Every row gives one point. The window is the flat piece filled in between its corners: a triangle in 3 columns, a solid with four corners in 4, and so on. A path goes straight from each point to the next, and from the last back to the first. After which points does the path pass through the window?

Window, 4 rows:
[[ 16.2 -10.6  -8.7   7.5]
 [ 26.7   8.3  -3.4  -4.6]
 [-10.8  10.5 -11.9  14.9]
 [-50.7 -10.3  22.7   6.5]]
Path:
(1): [-21.6 -11.7 -14.8 -12.6]
(2): [  7.8  -2.9 -10.9  -5.5]
(3): [10.1 -0.2  9.2 25.5]
(4): [34.6  6.8 24.2 13.9]
(5): [  5.2  -3.9 -15.6 -20.7]
(6): [-37.2  -1.2 -12.7 -15.3]
(7): [-26.6   9.5  24.9  31.3]
(8): [ 42.4  16.5 -14.8  12.1]
(9): [ 25.2   3.8 -34.0 -19.7]
(10): [ 16.3   1.2 -31.9 -17.0]
(11): [40.5  9.2  9.8 23.2]
(12): [ 6.1  7.6 27.9 18.3]
Through the window after points: 2, 12

Window, 8 rows:
[[-31.5   7.4 -19.1 -24.4 -17.5  59.6   5.6   2.7]
 [ 41.9 -44.3  17.8 -18.1 -16.5  11.1  10.9 -17.4]
 [  8.1 -17.5  14.2 -10.3   6.5   1.5  -9.8   8.5]
 [-23.5   0.4 -10.2  21.5 -36.8   5.1 -13.4  16.6]
 [-22.1  39.7 -30.3 -41.0 -29.7   5.4 -11.0  -7.3]
 [-14.8  33.3 -29.3  36.6 -16.4  13.2   0.8   6.8]
 [ -2.3  28.1  29.1 -15.6  -9.9  42.5  24.1 -12.9]
 [-11.6  18.4  18.7  -7.6   7.1 -19.0  41.0   1.9]]
Path:
(1): [-13.3   6.4  11.5 -10.9  -3.5   2.5   7.7 -13.6]
(2): [-15.4   5.4  -9.6 -23.0 -10.8   4.0 -12.2 -25.1]
(3): [ 11.0  15.3  -9.7 -27.6 -31.5  20.2  12.0  20.9]
(4): [ 27.2  -9.8  15.1 -22.5 -22.7  29.6  12.0  19.1]
(5): [  8.1 -21.4   1.8 -14.7 -13.6  18.8   7.4 -19.9]
(6): [-15.8   7.3   9.9   9.2  -3.4  16.2  16.9  -9.9]
(7): [ 4.3  7.0 -1.7  0.5 -2.0 17.7 18.2 29.9]
(8): [  1.2  23.1   9.3 -15.1  -7.1  13.0  25.0  12.2]
Through the window after points: 2, 4, 8

Window:
[[ -2.0 -27.8  26.7   8.6   8.0   4.7   1.7 -32.1  -9.5]
 [-11.1  -2.6 -23.0  41.6  -6.1 -13.6  -7.8 -14.2 -49.3]
 [-10.3  -7.1 -25.8 -24.6 -19.3  15.8 -36.6 -43.6 -24.4]
 [-27.2  -6.1  31.1  24.2   7.5 -22.8 -19.7   9.3   7.0]
 [  1.4   4.6 -27.2   5.1  43.3  -0.2  22.2   8.4  12.9]
 [ 34.3  40.3  26.7  -6.6  -9.3   0.0  15.9 -26.1  38.8]
 [ 12.5 -11.2 -12.7 -25.4   5.6   1.9  10.5  28.4  18.7]
 [  3.3  -4.4  -7.8 -19.1   8.9 -19.9  25.9 -20.9  31.9]
 [-10.5  16.1 -21.5  15.9  -2.4  36.4  54.2  28.1  10.6]]
Path:
(1): [  7.1 -11.4  -9.2   6.9  -4.4   4.0   1.2   2.3   6.7]
(2): [ 24.8  -1.3  -1.2  15.8   5.9   5.7   3.0 -11.2  30.5]
(3): [-10.6  26.0  13.1 -19.0  14.0  -8.3  24.4  -9.6  -4.3]
(4): [-17.5  16.7  -3.1  -2.3  17.4 -18.4  13.3  -3.6 -33.3]
(5): [  7.5  -9.1 -24.3  28.0  11.2   5.5   4.3  -6.6   6.1]
(6): [  2.9  -3.8   5.7  48.3 -16.8  12.3 -14.2 -12.6  37.3]
(7): [-18.7  -6.2   7.6 -27.8   1.4 -19.6   1.5  -6.1 -28.8]
(8): [ -4.2  13.2  -5.8 -26.9  21.6 -17.0  18.5   9.4 -18.0]
Through the window after points: 2, 4, 8

Window:
[[-14.5   2.4  15.7 -20.3  -3.9  -5.2   4.9  24.3   6.9 -11.3  -2.4 -14.9]
 [ -4.6  26.3 -39.3  -3.9  17.2  53.3 -18.7  -5.6 -16.6  45.4  -6.5   6.0]
 [ 34.8   7.0  56.7  33.8 -36.3  15.6  -2.3   8.7 -13.5  10.6   5.6 -16.2]
 [ 15.1   1.8 -32.9  -1.0  -2.6 -18.3   5.7 -15.5 -20.8  15.6  19.5 -11.4]
 [ -0.8  17.4  29.2 -31.0  17.5 -29.5  -5.5 -16.4  35.9  -1.0  13.5  -2.6]
 [-50.4  -4.0  -5.6  19.6 -14.6  38.4  11.9 -29.4 -18.3 -13.1  16.7   0.8]
 [ -8.9 -13.7 -10.3   9.3  -0.5   5.2 -19.6  -6.9  17.1  11.5  -6.5 -23.6]
 [-11.9  20.6  11.3  24.1 -10.8  -8.2   3.7  10.9  10.2  18.0 -10.7  10.1]
 [ 13.8  18.4 -19.5  10.9  14.4  10.8   8.5  -7.8  31.7 -31.7  -2.6   9.2]
 [ 13.5  12.2   0.3   1.9  30.5   0.1 -28.6  -0.9 -20.9  18.2 -29.1   2.0]
 [-11.3  20.2   5.5  -2.5  33.0 -18.2 -24.6  17.1  10.7   4.8  27.6  -8.4]
 [ 62.0 -37.9 -25.5  33.4  51.3  26.5  94.9 -47.8  10.3   5.8  14.0 -22.9]]
Path:
(1): [ -8.7  16.5  -9.2  10.8  -0.2   2.5  -0.3 -20.5  -8.8   3.5   1.7 -14.1]
(2): [-11.7  32.8 -13.3   7.8  32.6  15.4  15.4 -23.1  -5.7  19.3  -5.6 -32.7]
(3): [  2.0   8.2 -20.4   6.7   4.7  28.7 -15.9  -3.2  -4.2  24.2   4.2  16.7]
(4): [ 22.7 -17.9  16.7   8.7   9.7  -7.4  -8.2  11.4  18.8   2.0  19.4  22.9]
(5): [ -5.9  28.4   2.9  10.1   0.9  -0.7  22.3 -28.7 -11.2  -4.4 -15.6 -52.2]
(6): [-14.3  36.0  -9.5  12.1  28.4   2.1  16.0 -21.9   3.0   2.1 -12.6 -36.9]
(7): [  1.5  -8.9 -11.8  -4.5   7.6  -2.2 -10.5  -1.5   4.8   8.9   6.9   9.2]
(8): [  6.5 -26.8  -8.5  -4.6  15.7  19.1 -10.5  11.6  10.4   3.9  16.7  10.5]
(9): [ -4.4  50.1  -1.5  21.1   3.9 -18.7  -0.8 -23.9   0.7  -0.4 -17.2 -28.0]
(10): [  0.9  15.1   3.6   8.4   0.2  10.3  12.7 -11.9  -1.3  21.7  -1.8 -17.2]
(11): [  6.8 -23.1  11.3  15.7  12.9   6.9  -7.7   2.6 -13.8  12.2  14.9  12.3]
(12): [  5.1 -49.7   6.7   0.8  10.7  14.1 -10.1  -8.1  -4.7  -0.8  29.1  24.2]
(13): [ -2.2  54.6 -16.2   5.3   5.3  11.6   9.4  -9.9   1.7   5.8 -20.6 -36.6]
(14): [-33.8  39.4  10.8  19.4  17.6  14.7   0.2 -27.3   5.5  -3.9  -0.5 -45.8]
(15): [  7.4 -28.1 -16.8  -4.0  -9.2  12.2   1.5   1.8  -5.7  -0.7   8.6  37.7]
(16): [ -0.6 -23.6  -8.7  -2.9   7.5  12.5  13.0  -3.5  -8.1   5.5  20.9  10.7]
Through the window after points: 8, 14, 16

Window (14 x 14):
[[ 33.3  -1.9  25.8 -15.3  36.6   2.7 -24.1 -14.8  -7.3 -48.9  15.2   5.1
    8.1   7.8]
 [  4.7 -26.3  19.7 -21.1  30.2  -6.6  -4.3 -36.1 -38.1  -0.5  -9.3  -0.1
  -19.4 -15.0]
 [ 16.2 -12.2  33.6 -48.3  30.5  12.2 -14.9  55.1  14.8  25.6 -36.9 -31.2
   22.1  -0.7]
 [ 52.4 -10.8  -7.7 -38.1  20.9   6.5 -12.3  36.0   6.5  22.9 -48.4 -63.2
   -4.5  21.0]
 [ 19.3 -35.1 -18.5 -39.5  21.6  12.9 -38.9  49.7 -16.2  11.2 -14.2 -14.6
   18.0  30.2]
 [ -3.9  30.7  15.4  24.5 -32.2  18.7   4.7   4.4 -35.7  -9.5   4.4  22.0
   25.3  -9.3]
 [-43.1  26.2 -33.2   9.7   7.3  31.9  19.1 -25.8  -6.6 -13.4  20.4  20.4
    9.5 -18.8]
 [ 43.6  -2.0  28.5 -41.8   9.1  18.0  -6.2 -27.2 -15.1   0.5  32.9  19.7
  -29.5 -19.2]
 [-37.0  -2.3  13.7  11.5 -14.0  36.5  17.0  -6.4 -11.1 -13.9  21.1  -4.1
   -9.0  20.5]
 [-19.2  24.0   8.5  49.7  -3.7  -3.4  -0.9  15.2 -11.0  -6.9  45.7  19.5
   -7.7 -18.2]
 [-36.1  11.9  -4.7  14.7 -36.8  11.3 -14.0  -1.0  12.7 -18.8  -6.7  21.2
  -12.1 -15.9]
 [-15.4  15.4   4.2  22.5   5.9  17.6  14.0 -19.2   1.0   7.3  -2.7  48.0
  -11.8  17.9]
 [ 27.9 -21.6  25.1 -14.8   6.4   1.6 -15.8 -50.5   7.0  21.8  17.8  -4.7
   13.2  -6.5]
 [-20.5   6.1  -5.4  -0.2 -21.9 -17.1  36.0   6.0  -1.6 -15.4  16.9  22.4
    9.8   3.7]]
Path:
(1): [  8.4 -16.7   5.1  10.8  15.4  22.3   8.0  24.1  -9.5  -5.0  -0.3  12.5
   5.6 -14.6]
(2): [-19.5  31.4   6.5 -28.1  -9.6  -6.1 -23.3 -14.4 -10.6  -2.1  -7.8   0.2
 -11.4  28.8]
(3): [-33.9  26.0  -6.4  -8.0  -0.3  -5.7 -11.6  -5.6 -17.3  -8.2  10.9  11.8
  -5.9  10.6]
(4): [ 12.8 -15.6  -0.3  18.6  -9.7  44.0  17.7  -7.8  16.0  -4.5 -10.7  11.6
   7.2 -29.9]
(5): [  5.8 -48.2   5.1  11.5  27.7  27.3   2.1   4.8  -8.5 -15.7   2.0  19.1
 -23.3 -17.8]
(6): [ -0.7  29.2  17.7 -24.5  -0.7 -20.9  -9.8 -25.1 -24.0   0.9   5.3  -7.4
   9.1   4.6]
(7): [-10.0  30.7  13.9 -17.4  -2.1  -2.2 -11.3 -18.5 -24.1  12.1  20.6  20.4
  -0.2  28.3]
(8): [ 11.1 -15.9   0.4   1.0   3.1  16.3  -5.7   1.4  -5.1 -11.2   9.7   6.6
  -3.4  -9.5]
(9): [  7.1 -28.4  14.1  11.3   8.1  25.5  10.8   1.2 -12.4   2.9  13.5   1.7
  -1.4 -24.6]
(10): [ -1.6  30.6  13.3   0.1   1.3 -10.5 -17.8  -2.1   0.6  -1.6  19.3  11.9
   1.3   7.2]
(11): [  0.3  16.4   8.3 -31.5  11.6   3.9 -19.1   9.8 -12.1  12.1  -4.8  -7.8
   2.0  14.2]
(12): [ 10.1 -19.8  17.2  15.7   2.2  23.8  16.9  18.2  13.8  -1.1 -19.4  11.2
   9.4 -12.1]
(13): [ 18.8 -18.6   2.0  13.7  -6.2  23.9   7.0   8.1 -14.0 -11.1  23.4  15.5
  -0.2 -25.9]
(14): [-37.6  34.7  37.4 -15.8  18.3 -15.6 -21.9 -20.2  -8.0   3.7  17.3  20.2
  -5.1  10.8]
(15): [-16.2  20.5  16.3 -17.3   4.7   5.1 -11.5  -6.8 -13.0   5.3   5.2   0.8
   2.3   7.7]
(16): [ 25.6 -26.1   6.8  18.8  -3.5  14.2  11.4  11.8 -24.5 -13.8  -7.2  12.6
   9.4 -24.0]
Through the window after points: 3, 5, 9, 11, 15

Window, 14 rows:
[[ 10.9 -33.6   3.2  14.0   4.5  15.4 -16.0   8.2  -0.3   3.0  -4.1   6.8
  -19.4   2.3]
 [-14.2  13.8 -30.0  25.4 -28.5   8.9   4.3  -2.0  -8.2 -52.0  24.1 -18.4
   -4.8 -16.1]
 [-22.7  -4.9  -0.7  -9.6 -21.2  -5.4 -18.8  13.9   0.4 -20.1 -42.0  25.1
  -10.4  16.8]
 [ -7.1  19.9  -3.7  -0.8   3.0  17.2   2.3  -5.3  -8.1   5.3   2.8   9.3
  -15.6   4.3]
 [-11.1 -14.9 -49.3   7.8   7.8 -10.5 -10.0   1.8 -39.2  -7.6  -6.7   9.0
   -2.0  -1.6]
 [ -5.9   8.2  31.8   3.2   2.9   0.6   6.6 -42.2 -43.3 -14.2 -12.0  -4.8
   15.9  25.5]
 [-40.0   3.4 -24.2 -13.3 -46.6  -2.3 -17.8  34.8  46.9 -15.7 -38.2  56.1
   94.9   6.4]
 [ 17.3  -6.4  -5.4 -21.4  -0.3 -10.9  -8.2  -3.4   7.6 -12.1  -3.6   1.0
   -8.2   6.6]
 [ -1.1  -5.5   0.5  -8.8  12.1  21.1  15.0   8.0  -1.6 -12.0 -24.7 -13.2
    7.4  15.6]
 [ -1.3  -9.2   6.8 -26.3 -19.3  10.3 -10.1  15.7 -38.1  14.5  -1.8 -25.2
   -0.4  -7.0]
 [-22.4 -19.5   1.3 -16.0   6.5  -2.2  12.1  14.4  -4.9 -15.2  -4.8  30.4
   17.6  -8.8]
 [ -3.0   0.4  10.9  -5.2  21.7   0.1 -24.2  24.9 -16.7  -6.6   3.3 -10.7
   -3.7   8.6]
 [ 28.6   5.9  17.2 -10.2   9.7  26.6  -0.6   6.8 -23.0 -21.4 -12.4  15.3
    4.0   1.3]
 [  5.1   4.5  -3.7  16.1  -2.6 -10.0  -7.3  13.3   5.7  -7.7 -23.7  -6.1
  -16.7 -28.7]]
Path:
(1): [-24.1  -3.9 -18.4  -4.5 -12.8  12.3 -19.5 -10.5   3.5 -29.3 -18.6   4.9
  16.5  -4.7]
(2): [-15.6  -9.2   0.4 -11.6   1.6   5.5 -14.4   2.9  -1.1 -12.9 -19.5  12.0
   1.4  -5.6]
(3): [ -8.2  -4.1   0.0  -6.0  -8.1  -1.5   6.1  14.3 -13.0 -13.5  -9.9  16.9
   5.6   7.4]
(4): [ 6.1 -1.1 -6.6  3.3 -8.4 -0.5  8.6 22.1 -6.4 -4.3 -9.8 10.8  9.9 10.3]
(5): [-25.9  -9.5  -4.7 -10.8  10.0  11.3 -33.4 -26.7  -6.7 -21.8  -8.3   5.5
  11.3 -23.0]
(6): [ -2.9  -6.7  -5.3 -12.9   8.3  34.3 -35.0 -18.8 -10.5 -13.6 -14.1   7.0
  19.1  -7.0]
(7): [ -3.3   5.5 -12.5  13.1 -11.8 -16.0  22.1  25.9 -14.5 -15.0   2.9   5.5
 -13.1   6.3]
(8): [ -2.7  11.8  -3.4   9.0 -26.1  -9.7  13.2  31.2  -2.9 -13.8   1.4  17.9
  22.5   9.5]
Through the window after points: 2, 6, 8

Window (14 x 14):
[[-20.7  21.3 -13.8  -5.4  -7.0 -20.9   4.2 -38.5 -19.6   6.5 -18.2   3.0
  -53.3  11.5]
 [-25.2  12.2 -16.9  -0.9  23.3  10.8   0.1  23.5 -29.0 -15.1  12.0  16.0
   25.5  11.0]
 [ 19.6 -14.7 -32.8  -0.8  17.4 -57.8 -22.9  -4.7 -18.0   1.7 -26.0  32.7
  -35.1   1.7]
 [ -7.3  32.2 -10.5  41.2 -19.3  27.2  18.8 -16.6  -2.0   0.7  11.9 -33.1
  -21.7  13.9]
 [-21.0   4.9  19.2   1.4  12.4 -19.3 -55.4  14.9 -35.4  -3.8   0.8  20.4
   10.1  14.7]
 [ 21.1  17.0  20.1 -13.7  12.1  28.1  15.5  11.3  -6.3  -9.8  11.3 -10.3
   22.0  21.0]
 [-10.2 -33.4 -18.1 -15.4 -17.4 -19.9  15.3  -3.6 -15.8  -0.1  41.7  -9.1
    1.7  46.7]
 [-51.2 -16.6  11.5  15.7  14.2  -4.2  -1.2  11.3 -21.0   9.7 -19.4   7.3
   15.7   3.5]
 [  2.1  12.7  20.8   6.3 -12.7 -13.5  -7.4  20.3 -34.1  16.8  15.2  27.5
   29.0  15.1]
 [ -7.4  22.4   4.1  17.8  30.6  14.4 -17.8 -25.9  13.5   0.4 -18.5  31.4
   38.3  -1.6]
 [-37.5   6.8 -17.0  18.9 -54.0  -5.2  15.9  38.6  -2.9 -22.4 -23.4  10.9
  -38.1  20.1]
 [ -2.1  -2.4  11.4  36.2  -6.5  30.4  26.3  -4.4  18.1 -11.0   0.1  43.2
  -22.3  -7.5]
 [-15.0 -10.5  33.5   4.9  12.5  12.1   3.1  18.8  31.4  58.9  34.2  40.1
   11.4  15.2]
 [  8.9 -24.0 -15.7 -19.8 -20.4  -3.1 -17.1  -9.6 -15.9  25.9   0.8  21.6
  -21.4  -3.1]]
Path:
(1): [-20.2  -1.7  12.8   2.9 -20.8 -17.3  -1.6  14.2  21.6  -2.6  24.8  -4.5
 -12.6 -30.2]
(2): [-11.2   4.7   3.9   5.9  -3.2   4.7  17.1   2.3   3.3   1.5  22.5   6.4
  -5.5 -16.6]
(3): [-12.6   1.7  -3.0  25.8   7.7  16.7  -6.6  -2.5 -13.8  -3.7 -32.6  50.8
 -14.2  44.4]
(4): [-11.9  -4.0  -1.7   4.8   5.7   8.0  -0.9  10.6 -18.7   8.0  -6.6  16.1
   7.3  22.3]
(5): [-17.1   1.8   6.2   1.3   2.5  -8.8  -4.7  -1.9  -8.7   1.1   5.1   8.9
   7.3  -8.0]
(6): [-12.6   7.7   9.5   6.0  11.5 -15.4   4.4  -6.5  -6.3  -5.0  21.2   2.4
  10.9 -31.0]
(7): [ -4.4  -3.1   0.2   0.9   6.4   2.2 -12.4  -1.8 -17.9  16.2   6.1  19.0
   8.6  29.7]
(8): [ 12.1  -4.3  -6.3   3.8  -3.5  12.7   0.5 -10.1 -33.6  16.7 -19.1  31.8
  -5.3  48.3]
Through the window after points: 2, 4

Window, 14 rows:
[[ 10.3 -10.1 -48.8   4.3 -13.4  22.5 -18.7  -7.6  -8.9   2.3  -2.2  12.2
  -22.6 -13.2]
 [-17.7  24.6  12.6  -7.5  12.0  -2.4  17.4  35.5 -14.2 -19.4 -11.7   1.2
   34.4  -2.0]
 [-11.3 -10.8 -29.6 -34.6  18.8  27.5  27.6   5.6  12.2 -24.8  24.0   9.9
   20.1  27.6]
 [ 12.4  43.9  -8.2 -23.9   1.0 -19.5  -0.9  34.6  -8.5  47.7  20.0  -2.4
   33.5  -9.4]
 [-12.4  16.9  14.8 -19.0 -32.6  40.5   8.3  -2.1 -23.5  -0.6  -8.4  -0.5
  -19.8  -5.9]
 [-25.3   6.4 -21.0  41.9   1.9   6.7 -37.2 -18.1   5.2   1.1   5.6 -19.0
   -1.9  28.2]
 [  1.7  14.0   8.9  -1.3 -10.3  -5.2 -36.8  17.6 -30.9  17.2  17.3   8.3
  -44.5  23.1]
 [  4.0  -0.7 -23.5 -24.1  47.2  21.1 -17.9  -0.7 -18.5  28.7   1.4 -15.9
  -12.9  22.1]
 [ 18.5  13.4  -1.8   6.1 -28.8   7.5 -40.2 -27.6  -2.7 -30.1   7.8  13.6
   33.7  27.5]
 [ 11.3  14.9   5.8 -15.1   0.1 -45.6   1.5  -5.5  18.7  19.0 -24.2  10.7
   -7.1 -14.8]
 [ 15.7  -9.1  12.7  27.5  35.7 -17.5  16.3 -11.3  11.6   6.4  -6.8 -14.1
   14.1  35.8]
 [-12.0  32.2   0.8  33.9  15.5 -14.0   7.0 -31.7   0.0  35.3  -2.7  29.6
    1.3  14.6]
 [  7.6 -27.4  19.2  11.9   1.0  39.0 -22.9   0.3  26.8 -16.6 -43.8   3.0
  -20.8  23.6]
 [ 33.5  32.9 -23.7   2.1 -18.3  -5.3  -6.6 -24.9  23.6 -18.6  -6.1  25.5
  -40.7   3.5]]
Path:
(1): [ 27.3   4.4  12.8  -2.3  18.9  -8.7  -6.5 -14.9  18.5   4.5   9.1   9.4
  -1.9 -13.7]
(2): [  1.3  11.1  -4.8  -2.5  -1.7   1.0 -10.4 -11.8   9.0  -5.3   1.9  -1.4
  -8.3 -14.6]
(3): [ 19.3   4.9 -11.9   4.1  -4.6  20.1  11.8   2.6  -7.8   2.5 -23.9  19.2
  24.7  58.4]
(4): [ -4.0  10.8  -5.5   2.2 -14.8   0.8 -12.8   5.4 -14.7  10.3 -13.0   1.4
 -11.0  29.5]
(5): [ 10.0   1.8  11.2   4.2  16.5   7.5 -30.1  -6.0   9.4  -0.7  18.7  10.9
 -30.1 -13.1]
(6): [ 24.8  21.7  -5.1  10.3  -2.7  23.1 -18.2 -12.5  19.0   0.5  12.6  20.7
  -4.0 -28.0]
(7): [-11.2  11.9   1.7  -8.3  -6.1 -12.0  -5.3   3.8 -28.5  12.4 -17.1 -11.0
  -0.3  38.6]
(8): [-28.3  27.4 -17.4  -9.6 -29.9 -23.2 -14.9  28.7 -32.8  23.9 -24.7   1.8
 -20.7  36.1]
Through the window after points: 4, 8
